Every row gives one point. Each copy is the shape, with its points in the same order, turned, moved and blurred by noise. Some copies are also mirrored. Which?
In the rows, zero is written as 128.

Shape:
[[125  95]
 [124 141]
 [ 93 119]
 [130  92]
 [180 182]
 [149  97]
 [128 135]]
Copy 1:
[[127  97]
 [114 141]
 [ 87 112]
 [128  98]
 [154 194]
 [147 107]
 [118 137]]
Copy 1 is: only turned
Copy 2 (7 x 2):
[[158 133]
 [109 135]
 [130 104]
 [162 139]
 [ 80 200]
 [159 157]
 [120 142]]
Copy 2 is: only turned
Copy 3, 7 rows:
[[104 172]
 [124 129]
 [ 85 139]
 [109 180]
 [189 112]
 [134 180]
 [125 137]]
Copy 3 is: mirrored

Shape, 7 rows:
[[130  76 169]
 [153 157 114]
 [182 107 105]
 [132 123  95]
 [118 113  94]
 [137 159 142]
 [104 129 174]]
Copy 1, 7 rows:
[[117 138  53]
 [158 131 142]
 [159  85 110]
 [119 109 133]
 [101 116 130]
 [151 159 127]
 [127 183  87]]
Copy 1 is: mirrored
Copy 2:
[[110  50 157]
 [118 141 148]
 [ 67 127 157]
 [110 126 114]
 [105 111 105]
 [144 131 155]
 [159  73 155]]
Copy 2 is: mirrored
Copy 3:
[[134 162 174]
 [138 129  79]
 [123 188  90]
 [ 99 138  98]
 [ 85 131 108]
 [152 111 106]
 [149 105 158]]
Copy 3 is: mirrored
Copy 4:
[[120 148  53]
 [129 144 152]
 [136 190 123]
 [161 140 129]
 [175 143 116]
 [110 124 143]
 [103 100  91]]
Copy 4 is: mirrored

Shape:
[[114 160 102  70 169 147]
 [140  99 181 150 121 123]
 [159  99 141 150 160 151]
 [ 95  97 130  82 155 152]
 [ 95  83 156  98 120 100]
 [117 100 119  64 185 170]
 [131 133 118 101 149 109]
 [141 173 104 151  95 179]
 [100  97 116 114 176 123]
 [150  80 101 148 168 114]
 [116 158 136 149 126 119]]
Copy 1, 11 rows:
[[126 123 110  50 114  89]
 [120 121 157 177 111 134]
 [147 109 110 164 127 107]
 [ 96 161 103 106 125 103]
 [101 182 157 131 118 132]
 [103 150  83  94 138  67]
 [145 137 145  96 119 111]
 [132  54 113  96 131 171]
 [141 171 103 115 108 108]
 [185 152 112 148 138 117]
 [140 106 145 111  87 150]]
Copy 1 is: mirrored
Copy 2 (11 x 6):
[[ 59  92 161 129  90 126]
 [175 146 117 104 146 106]
 [126 139  91  81 137 129]
 [110 133 144 110  63 118]
 [156 167 146 138  83  81]
 [ 79 126 133  80  62 110]
 [ 94 123 130 143 123 108]
 [112 114 149 131 161 189]
 [105 135 102 130  74 105]
 [ 92 168  70 114 115 117]
 [134 106 121 151 147 126]]
Copy 2 is: only turned
Copy 3 (11 x 6):
[[ 66 159 144 105 133 178]
 [150 116 156 122 121  76]
 [123  83 138  96 122 113]
 [118 139 165 121  94 170]
 [152 161 146 151  89 122]
 [ 94 129 160  88  85 189]
 [100 151 117 118 126 133]
 [128 120 156 101 218 143]
 [101 117 133 143  93 154]
 [122  84  92 123 109 132]
 [107 136 145 143 169 106]]
Copy 3 is: only turned
Copy 4, 11 rows:
[[145 198 131 131 179 121]
 [ 92  70 158 112 130 116]
 [114  84 134 172 139 105]
 [ 95 156 105 122 169 112]
 [ 66 132 136  84 133  94]
 [116 160  90 143 189  92]
 [109 155 159 137 141 102]
 [180 117 136 129 107 170]
 [ 73 150 122 149 149 109]
 [ 87 118 136 179 111  97]
 [115 128 174 126 117 153]]
Copy 4 is: only turned

Shape (11 x 8):
[[115 138 141  76 136 123 150 118]
 [112  93 127 105 115 102 111 109]
 [107 133 141 135 135  83  98 126]
 [188 121 131 110  88  87 111 105]
 [120 138 120 165 137 129 108 228]
 [174 153 145 170 117  83 111 172]
 [166 103 131 161 142 114 111 103]
 [125 161  35  79 132 166 125 109]
 [124 108 115  99 125  84 115 125]
 [104 125 123 155 124 101 156 140]
 [108 165 108  81  89 168 135 108]]
Copy 1:
[[ 81 123 142 136 138 121 148 100]
 [110  97 136 120  83 117 161 120]
 [141 100 149 106  97 154 133  98]
 [146 132 103 133  98 145 213 100]
 [156 120 101 141 128 186  71 167]
 [193 125  99 126 133 185 143 117]
 [150 122 138  89 111 152 186 153]
 [ 62 218 126 123  79 117 131 134]
 [109 107 109 110  93 127 152 105]
 [152 115 133 115 132 108 117 130]
 [ 87 176 158 178 104 109 143 114]]
Copy 1 is: mirrored
Copy 2, 11 rows:
[[137 115 108 129 151  95 141  94]
 [116 101 105 153 115 129 122 136]
 [106 137 114 130  96 122 163 144]
 [ 76  94 145 150  77  97 112 108]
 [150 152 135  67  71 186 154  99]
 [ 84 164 163 103  55 130 147  98]
 [104 144 166 166 101 140 119 118]
 [167  53 183  87 167 119 126 131]
 [130 109 110 136  95 115 120 147]
 [115 161 121 101 125 143 117 134]
 [116  60 129 101 171 119 142  94]]
Copy 2 is: only turned
Copy 3 (11 x 8):
[[165 124 135  98 176 117 108 138]
 [161 119 105 152 160 113 102 108]
 [137 119 121 135 124  78 140 108]
 [137 113  71 150 185 128 150 129]
 [120  76 194 175 100 110 134 171]
 [121  81 127 164 138 116 196 150]
 [145 154  99 160 127 130 158 136]
 [ 75 167 128 112 168 117  60 183]
 [143 120 118 144 170  85 110 122]
 [128 132 180 160 150 129 133 104]
 [111 119 132  87 163 162  69 136]]
Copy 3 is: only turned
Copy 4, 11 rows:
[[117  88 169 122 140 114 160 145]
 [110  79 115 137 136 133 133 114]
 [150 102 129 150 150 143 153  90]
 [121 109  68 135 119 104 182 135]
 [164 192 159 156 105 173 114 115]
 [168 172 107 151 103 127 178  98]
 [ 91 132 105 176 130 120 172  90]
 [ 73 142 137 106 210 150 140 188]
 [119  89 114 124 133 151 154 120]
 [121 134 150 114 130 125 136  78]
 [115 117 147 115 183  89 120 178]]
Copy 4 is: mirrored

Shape:
[[177 138 142 106 112 129 130 169 143 128 167]
 [137 118 141 151 110 121 102  72 141 131 103]
 [183 159 116  93 110 133  86 161  99 153 129]
 [ 49 119 117 139 114 185 168 124 116 155  88]
 [ 53 125 100  81 147 128 163 111 157 131  82]
 [147 135 132 156 145  99 157 101  97 159  65]
 [105 146 147 130  96  76  97 127 123 118 130]
 [157 142 137 138 120  94 134  97 118  87 108]
 [ 50 147  87 134 133 179 151 107 178 140  90]
 [180 113 124 173 117  91 141 108 107 158 108]
 [127 146 148  98 175 155 103 150 115  96 136]
 [129 110 111 177 135 103 107 137 134 153 130]
 [133 130 102 139 129 100 106 103 108 136 120]
 [162 156 146  92 133 143  90 172 134 132 144]
 [167 177 132  72 147 137 125 131  91 126 190]
 [148 107 134  61 129 139 112 140 111 133 154]
 [ 57 138 150 123 141 148 162  90 172 181 102]]
Copy 1 (17 x 11):
[[144 132 130 142  92 134 141 120  78 100 170]
 [ 74 107 103 117 154 154 130 134 140 147 139]
 [142 153  71 147 104 153 147 120  96  76 124]
 [136 151 133 149 202 100 171 104 209 129 169]
 [151 107 157 116 181 108 143  58 192 127 116]
 [100 127  80 103 182  77 144 139 123 134 111]
 [124 153 120 109 156 158  78 120 117 130 143]
 [ 96 125  88  83 136 122 117 100 105 147 151]
 [129 139 170 123 181 138 195  83 205 149 132]
 [ 76 126  92  96 151  99 137 169 104 108 140]
 [169 136  92 143  82 126 131  95 146 156 143]
 [102 151 137 110 126 122 126 172 146 119 128]
 [113 133  96  90 138 137 124 137 145 113 124]
 [156 144 105 164  87 151 138 111 101 116 135]
 [205 117  74 109  93 149 149 116  97 108 165]
 [161  99  96 150 100 138 121 104 134  83 158]
 [149  96 165 146 211 126 163 121 170 162 131]]
Copy 1 is: only turned
Copy 2, 17 rows:
[[143 129 155  77 148 105 151 131 177  99 118]
 [ 98 147 100 123 112 135  95 119 128 121 157]
 [155  93 154  65 137  73 112 160 144 122 146]
 [118  98 105 163  93 133 103 109  96 138  42]
 [105  96 101 144 109 133 139  95 123 209  75]
 [ 65 124 160 108  69 149 111 146 103 136 124]
 [100 152 147 100 137  89  95  74 129 143 142]
 [ 76 148 123  63 114 131 133 113 115 124 144]
 [143  75  79 147  86 161 103  77 128 165  68]
 [ 68 125 167 109 116 148 102 152 114 102 156]
 [174 136 133  95  99  93 178 117 110 139 124]
 [109 102 167 138 116 137 109  97 128 101 153]
 [105 116 143 104 133 127 103 111 107 137 156]
 [176 116 147  79 119  78 139 133 168 123 132]
 [187 151 163  49 161 115 154 149 130 146 126]
 [153 134 129 108 168  83 156 158 141 143 121]
 [127 133 115 166  79 158 102 106 152 186  68]]
Copy 2 is: mirrored
